Each point is reached from the start by the listed moves, each made 0, 1 or 2 times, or once backwards (-1), plus a little noise. Say if it took an odd or an even number of moves. Then give how often each move was made.

Moves:
(1): [24 24 45 43]
(2): [-2 55 43 45]
Start: [  4 -25  26   0]
Points:
[28 -1 70 42] => odd (1, 0)
[ 32 -56  26  -1] => even (1, -1)
[-21   6  25   3] => even (-1, 1)
[ 53 -32  72  40] => odd (2, -1)

Moves:
(1): [  6   1   9  -3 -12  -2   1  -6   1   6]
(2): [  3   7  15  10  -4  -1  -5  12 -22   4]
(3): [-15  -6  -3   5  -3   2  -3   0 -10   1]
(4): [ 20  -2  25  12  -2 -14 -19  15   9 -21]
(5): [ 3  4  1  6 -6  6 -1 -5 -2 -6]
(6): [  9  10  22  11   3   2 -19   5  -3   4]
(7): [ 1 -6 18  4  9 13  1  3 -8 11]
(8): [  4  -2  -5 -10   7 -20   5 -17  16 -14]
(9): [ -4  -9 -17   9  10  -5  14  -1  14   8]
Start: [  0   4   2   5 -11  -7   8   2  12  -4]
Points:
[ 31  13  35  50  17 -20  13  11   9  15] => odd (0, 2, -1, 0, 1, 1, 1, 1, 2)
[-39  -1 -50  32  -6   7  25   5   9  42] => odd (0, 0, 1, -1, 0, 1, -1, -1, 2)
[ 38  40  66  49  -7 -49 -55  37  -5 -39] => even (-1, 2, 0, 1, 0, 2, -1, 1, 0)
[ 74  15  88  39  18 -30 -57  17  62 -60] => even (-1, -1, -1, 2, 1, 2, 1, 1, 0)
[ 35   0  87  34 -63  13 -32  23 -18 -32] => odd (2, 0, 1, 2, 2, -1, 1, -1, -1)
[ 34 -13  95  75 -14 -52 -29  34   2  -7] => odd (2, 2, 2, 2, 0, 1, 1, 1, 2)

Moves:
(1): [ -2  11  -6 -11  -3   2  -1   7   8 -12  -8 -15  -3   7   2  16 -20   3
  -3   0  -5  12]
(2): [-3  0  4  2 -5 -3 -2 11 -3  2  7  2  5 -1  2 -4  1  1 -6  1  3  2]
(3): [-1 -3  6  2 -4  2  1  5 -4  4 -2 -3  5 -3 11 -2 -4 -3  0 -4  5 -4]
(4): [  7  -1  -3  -1   6  -4 -10  -2  24  -9  -5   9  -3   8   4  -9 -10  10
   3  -5 -17   7]
(5): [ -3   1   0   3  -1   3 -18  -3   3  -8   3   2   1  -2   4  -2  -2   4
   6 -10 -17   8]
(6): [-12  -6  -5   7   2  -3  -8  -3  -1   4  -3 -11   0   9   9  -8  -7  -9
  -1  -5  13   5]
(7): [ -9   5  -8  14 -12  -6   0 -10   1   9   5  -5  -2   0  -3   1   1  13
  -7   4  -7   0]
(8): [  1   5 -12 -11  -1   1  -9  -3   9   8  17  -8  -7  -1  10   4   8   2
  -4   5  -1  -6]
(9): [ -9   0  -5 -10   4   0   0   7  -1   7   0  -9   8   3  -2   8   1   3
  -2  10   6  -6]
(10): [ -1   0  12  -3   6  12   1   8  -5  -1   0   1   4  -7   3   8   1   2
 -11 -11   1 -10]
(11): [  1   9  -1  -2  12  -1   9  -2   3   0   5   5   7  -6   4  -3 -10   2
 -10  -3   1   2]
(12): [ 3  5 -4  1  1  6  3 -2 -2  3 -6  4  0  7 -2  7  1 -5 -2  1  0 -4]
(13): [  4  -4 -13 -14   2  -2  -3   0   0  -3   4   1  -7   5  -2   3  -3   7
   5  -7  -1  -5]
(14): [ -1   0   1   6   3  -1   0  -1  -3   2 -14   6   9   2  11   2   7  -4
  -6  13  -2   7]
(15): [  5  -3   6  -2  -3   8  -4  -8  -7 -12  11  -1  20  -5  -3  -7  -1   7
  13   2  11  -1]
(16): [-6  1 -4  5  2 -1 -4 -5  0  6 -6  1 -7 -3 -2  0 -9 -4 -5  8  7 -7]
(17): [ -2   3   8  -7   0  -1  -9  -7  -8 -15  -3 -13  -6   9  -4   3  -5  -2
  -3  -3  -9 -14]
(18): [ -6   3   0  14  -1 -13  -5   8   9   1  14  12 -11   7   6   3  11   5
   6  -8  -2  -4]
(19): [ 3 -6  0 -2  2 -4  3 -2  0  5  9 -4  1  1 -1  7 -3  4 -2  4  5  3]
(20): [  7   7  -2  -6   4  -5  -9   4   4   0 -13  -7  -3   6  -1   4   1  -1
   1  -2  10   2]
Start: [  5  -5  11   4 -10   1   7   8   3  -8  -1   4   8   3   3 -11  17   0
   6  -4   0  -4]
Points:
[ -4 -18  27  -2  -5   1 -68  24  23 -23  95 -10  20   6  22 -25  85  19
  57 -38  30 -27] => odd (-1, 0, -1, 0, 1, 1, -1, 2, 1, 1, -1, -1, -1, -1, 2, -1, 0, 2, 0, 1)
[-13   4 -35 -15  66 -54 -56 -11  53 -14 -17  -6 -21  86  32  -4 -15  18
  -3 -26  12 -44] => even (-1, -1, 0, 2, 0, 2, 0, 0, 2, 0, 2, 1, 2, 1, 0, 1, 2, 2, 1, 2)
[-45  33 -21  51 -11 -52   6 -16  20  21  -2 -23 -19  64  39  16  50   1
 -34  33 -26 -21] => odd (0, -1, 0, 0, -1, 1, 2, 1, 1, -1, 1, 1, -1, 2, -1, -1, 2, 2, 0, 0)
